Each point is reached from the start by the listed moves, each made once or not at all, plus a little noise. Say if it took an odd or an even number of moves. Then give how often each move was made.
In the rows, zero is written as 128.

Moves:
(1): | 155 | 162 | 108 | 160 | 104 |
(2): | 117 | 181 | 120 | 118 | 139 |
(3): | 109 | 145 | 193 | 155 | 115 |
Start: | 123 | 130 | 126 | 134 | 131 |
Points:
| 153 | 164 | 105 | 166 | 107 | -> odd (1, 0, 0)
| 118 | 234 | 162 | 182 | 103 | -> odd (1, 1, 1)
|  93 | 199 | 185 | 151 | 130 | -> even (0, 1, 1)

Moves:
(1): | 166 | 109 | 133 | 106 | 100 | 147 |
(2): | 141 | 126 |  83 | 139 |  92 | 104 |
(3): | 151 | 108 | 155 | 145 | 124 | 105 |
(4): | 105 | 100 | 132 | 119 | 118 | 153 |
(5): | 129 | 154 | 151 | 164 | 115 | 140 |
(6): | 126 | 147 | 144 | 102 |  97 | 128 |
Start: | 123 | 120 | 130 | 135 | 100 | 136 |
Points:
| 121 |  93 | 178 | 116 |  55 | 139 | -> odd (0, 0, 1, 1, 0, 1)
| 159 |  98 | 204 | 133 |  15 | 170 | -> odd (1, 0, 1, 1, 1, 1)
| 169 | 118 | 106 |  97 |   9 | 131 | -> odd (1, 1, 0, 0, 0, 1)
| 160 |  53 | 164 | 121 |  57 | 157 | -> odd (1, 0, 1, 1, 0, 0)

Moves:
(1): | 146 | 142 | 147 | 123 | 127 | 131 | 102 | 113 | 116 | 114 | 148 | 139 |
(2): | 112 | 126 | 101 | 147 | 132 | 122 | 120 | 132 | 160 | 130 | 162 | 112 |
(3): | 111 | 139 | 138 | 123 | 129 | 136 | 158 | 117 | 126 | 154 | 182 | 144 |
(4): | 194 | 112 | 127 | 144 | 114 | 111 | 200 | 128 | 168 |  94 | 133 | 111 |
(5): | 105 | 138 | 100 | 109 | 166 | 125 | 156 | 103 | 110 | 121 | 115 | 171 |
(6): | 170 | 118 |  61 |  69 | 119 | 134 | 158 | 134 | 108 |  83 | 117 | 147 |
(7): | 158 | 152 | 124 | 129 |  99 | 102 | 153 |  95 | 133 | 141 | 109 | 119 |
(8): | 129 | 162 | 184 | 121 |  95 | 144 | 123 | 130 | 198 | 135 |  97 | 169 |
(9): | 106 | 132 | 157 | 100 | 137 | 144 | 132 | 130 | 193 | 141 | 103 |  92 |
Start: | 126 |  78 | 159 | 137 | 101 | 110 | 105 | 136 | 118 | 127 |  98 | 131 |
Points:
| 104 | 146 | 216 | 103 | 108 | 134 | 132 |  89 | 158 | 138 | 128 | 244 | -> even (1, 0, 1, 0, 1, 0, 0, 1, 0)
| 152 |  84 | 112 |  68 | 105 | 131 | 102 | 134 | 183 |  80 | 116 | 106 | -> even (1, 1, 0, 0, 0, 1, 0, 0, 1)
| 234 | 140 | 165 |  34 |  58 | 105 | 233 |  72 | 245 |  59 |  26 | 182 | -> odd (1, 0, 0, 1, 1, 1, 1, 1, 1)

Moves:
(1): | 145 | 117 | 142 | 126 | 114 | 106 | 119 | 184 | 166 | 161 | 137 | 122 | 108 | 129 |
(2): | 140 | 123 | 126 | 152 | 116 | 121 | 111 | 134 | 100 | 131 | 125 | 134 | 123 | 113 |
(3): | 117 |  94 | 100 |  90 | 132 | 150 | 128 | 103 | 112 | 116 | 158 | 147 | 128 | 119 |
(4): | 145 | 128 | 108 | 109 | 134 | 138 | 103 | 116 | 103 | 127 |  99 | 130 | 148 | 136 |
(5): | 153 | 106 | 148 | 116 | 154 | 108 | 158 | 144 | 129 | 158 | 121 | 141 | 153 | 120 |
(6): | 115 | 150 | 151 | 163 | 131 | 132 | 140 | 129 | 158 | 102 |  98 | 134 | 121 | 142 |
(7): | 123 | 107 | 134 | 155 | 150 | 152 | 128 | 148 | 132 | 145 | 152 | 148 | 129 | 109 |
(8): | 141 | 131 | 148 | 100 | 124 | 116 | 136 | 141 | 119 | 129 | 122 | 123 | 125 | 122 |
(9): | 155 | 128 | 150 | 134 | 124 | 141 | 117 | 128 | 118 | 127 |  94 | 128 | 100 | 134 |
(10): | 156 | 129 | 110 | 148 | 130 | 112 | 118 | 155 | 126 | 137 | 150 | 120 | 117 | 104 |
(11): | 133 | 129 | 149 | 113 | 134 | 113 | 143 | 132 | 137 | 133 | 138 | 151 | 116 | 157 |
(12): | 151 | 139 | 119 | 149 | 137 | 150 | 148 | 131 |  98 | 122 |  94 | 121 | 169 | 129 |
Start: | 124 | 118 | 111 | 117 | 132 | 131 | 136 | 132 | 131 | 132 | 123 | 116 | 123 | 117 |
Points:
| 174 |  81 | 159 |  38 | 112 | 118 | 140 | 182 | 139 | 159 | 128 | 148 |  62 | 138 | -> odd (1, 0, 1, 0, 0, 0, 0, 1, 1, 0, 1, 0)
| 249 | 105 | 116 | 100 | 156 |  94 | 145 | 237 | 101 | 202 |  79 | 104 | 176 |  84 | -> even (1, 0, 0, 1, 1, 0, 0, 1, 0, 1, 0, 1)
| 243 |  72 |  98 |  81 | 180 | 146 | 153 | 144 |  55 | 157 |  79 | 156 | 156 | 120 | -> odd (0, 0, 1, 1, 1, 0, 0, 0, 1, 1, 1, 1)
| 226 | 115 | 159 | 159 | 159 | 100 | 129 | 173 | 102 | 147 |  54 | 160 | 104 | 127 | -> odd (0, 1, 0, 1, 1, 1, 0, 0, 1, 1, 1, 0)
